Each row of a before or after table is a point. One or more steps were done to the points. Then noise was added and the rows were shuffled. The steps act on columns, c1 being the first. Name the steps. A step turns or swaps two columns, mirrors them in a line or flattens them onto one, adds a multiple of one to another, or multiplies or shifts one. Angles are multiples of 10 degrees, from the lower column toward the higher: turns from -170 to 170, lines from 10 to 170 but not 90. Use the fewest steps. Two steps may share a column if one is a turn and the other turns, adds or multiplies; they go together, in the order done. Otherwise the lowest column goes first.
(in the rows, 128 means zero)

Before (9 x 3):
[[137  83 148]
 [173  98 108]
 [181  90 112]
 [123 155  78]
 [154 112  87]
 [145 141  80]
 [137 111 117]
 [178 150 146]
 [130 110  75]]
After (9 x 3):
[[144 110 129]
 [102  84 129]
 [156  91 129]
 [151  97 125]
 [124 112 134]
 [151 140 128]
 [117 114 127]
 [191 151 127]
 [144 155 129]]
Steps: add 0.7 times c2 to c1; multiply c3 by 0

Before (14 x 8):
[[143 124 155 153 127 101 129 101]
 [137 106 146 127 101 108  99 132]
 [136 130 119 107 121 122  87 137]
 [160 171 128 194 123  90 148 169]
 [128  89 133 154 109 120 115  96]
 [145  95 160 167 124 141  95 110]
 [163  89 141 170  82 129 138 108]
 [109 176  92  85  88 116  73 147]
 [147 126 183 168  91 114 128 116]
 [116 134 138 119  97 119 129 156]
 [171 109 163 149 110 136 130 126]
 [109 126 133  99 105 141 135 150]
 [109 164 105 131 116 179 102 125]
 [ 84 127 115 113 107 156  67 146]]
After (14 x 8):
[[139 104 105 126 149  86 128 196]
 [141 130 138 110 134  79 107 193]
 [101 178 151  86 178  57 102 206]
 [116 134 109 118 155 125 133 213]
 [157  94  95 169 123  98  96 173]
 [102 164 144 133 146 121  67 183]
 [172  94  93 170 164 140 134 167]
 [104 123 119  99 149 148 123 212]
 [152 127  62 167 147 120 142 178]
 [184 105  88 150 131 138 121 187]
 [128  81 116 152 142 109 121 158]
 [149 126 106 149 119 111 150 156]
 [ 69 126 132 111 154  72  62 206]
 [172 169 128 197 132 132 175 228]]
Steps: multiply c1 by 1.3; turn c3 and c5 by -160 degrees; multiply c7 by 1.3; turn c6 and c7 by -60 degrees; shift c8 by 60

Before (13 x 12):
[[ 94 171 144 120 140 132 143 137 142  98 127 103]
 [ 83 124  98 101 142 115 164 118 112  92 100 135]
 [ 99 150 106 159 165 119 137  99 147 195 124 171]
 [ 91 133 151 100 126  95 123  75 155 109 135 113]
 [ 88 107 142 118 151 143 122 129 118 151 104 108]
 [122 149 110 133 132 120 134 131 151 123  69 126]
 [135  94 105  92 171  96 109 138 112 132  95 176]
 [168  86 176  99  90 159 139 136  70 127 105 104]
 [107 148  99 148 112  85  83  90 141 120 141 124]
 [ 90 120 148 154 117  81 135 124 159  88 130 134]
 [112  70 125  90 106 104 135 158 155 109 142 127]
 [102 137 131 140 160 171  76  89 191 110 130 137]
 [157  93 108 138 166 124 123 121 129 150 115 122]]
After (13 x 12):
[[127 101 142 155 127 112 135 106  99 127  90 110]
 [129 127 117 114 118 105 113 153 126 135 156 109]
 [131  72 121 135 133 129 133 128 100 130 163 141]
 [128 116 162 158  88 149 155 145 100 243 126 162]
 [130 101 168  96 124  83 135 178 132  78 120 168]
 [129 142 121  99 156  93 125 113 193  84 163  79]
 [133 116 109 121 134 174 127 138 114  89 132 103]
 [134 109 123  99  76 133 116 102 105  70 103  99]
 [128 155 135 135  78 143  82 120  61 127 159 127]
 [127 147 130  87 162  72 136 107 110  49 103 130]
 [127 102 121 100 111 109 165 142 140  56 130 159]
 [128 131 113 134 104  93 122 157 114 164 134 143]
 [124 104 121 150  94 142  83  94 125 150  84 155]]
Steps: multiply c1 by 0; turn c6 and c11 by 130 degrees; turn c2 and c6 by 110 degrees; add 0.5 times c12 to c7; turn c3 and c12 by -70 degrees; add 1.5 times c4 to c10; turn c5 and c8 by -110 degrees; turn c8 and c9 by 160 degrees

Before (14 x 18):
[[ 76 164 150  86 122 145 166 168 163 121  95 123 161 137 110 102 115 119]
 [138 132 136 122  96  85 161 152 109 115 124 116 157 105 132 123 145 167]
 [140 110  98 147 170 152 109 166 147 129  65 133  97 117  91 154  96 173]
 [133  99 147 164 162 145 107  81 111 120 103  95 163 159 146 149 156 167]
 [130 126 123 100 118 156 130 158 122  79 150 150 103 151  82  71  88 124]
 [129 153 131  97  82 140 143 148 113 130 128  78 152 152  90 121 118 118]
 [111 134 102 133 113 145 153 148 153  78 124 144  82 109  92 103 166 123]
 [ 94 105  95 156 132 148 124 111 179  99 109  77 153 104 162 153  85 147]
 [133 130 139 155 168 108 148  93  96 139 130 152 144 160 115 116  88 118]
 [125 126 128 138 142  72 146 157 147 119 143 151 163 144 106  73 138 106]
 [ 83 107  88 126 125  90 100 121 173 141 106 140  92 122 172 127 139 139]
 [121 154  97  84 127  71  91 107 104  92  83 105  72 137 101  90  98 149]
 [ 89 164 180 127  97  83  74  78 146 111 127 122  85  92 167 137 158  91]
 [ 84 119 173 153 128 132 129  91 119 150 110 101 160  93  97 121  97 136]]
After (14 x 18):
[[165  99 112 147 131 145 104  81 111 117 102 161  82  97 146 145 152 169]
 [107 167  86  91  95  85  77  78 147  94 130 132 149 175 167 138 119 113]
 [123 125  85 113 119 157 129 161 124 157 147 104 160 106  79  73 118 105]
 [ 88 151 129 103 106 139 143 150 113 120 126 102  77 106  85 122 123 114]
 [ 93 131 112 135 130  85 161 154 109 128 121 119 100 145 131 121 150 167]
 [140 164 114 131  82 140 165 168 160 113  96  78 105 136 111 101 119 117]
 [170 133 129 166 134 108 148  93  95 113 133 144 136  96 112 114 114 104]
 [164 108 146 113 155 153 107 164 147 153  63 156 153 136  93 155 141 149]
 [118 135  93 107 115 143 154 149 157 175 123 143 172 151  92  99 135 140]
 [139 106 123 123 111 146 123 110 177 174 109 160  75 162 162 152 129 123]
 [143 126 119 168 128  72 144 162 146 136 141 123 126 116 109  74 122 114]
 [140 105 157 106  92  89 100 124 175 157 104 132 162 151 174 128 134 143]
 [138 118 124 145 103 132 127  92 117  78 111 148  86 179  99 120 126 121]
 [128 157 113  57 118  72  90 107 101 172  82 106 145 122 103  91 130 129]]
Steps: turn c1 and c14 by -160 degrees; turn c1 and c5 by -70 degrees; turn c3 and c10 by -120 degrees; turn c12 and c13 by 130 degrees; turn c4 and c12 by 70 degrees; flatten c17 and c18 onto the line at 60 degrees
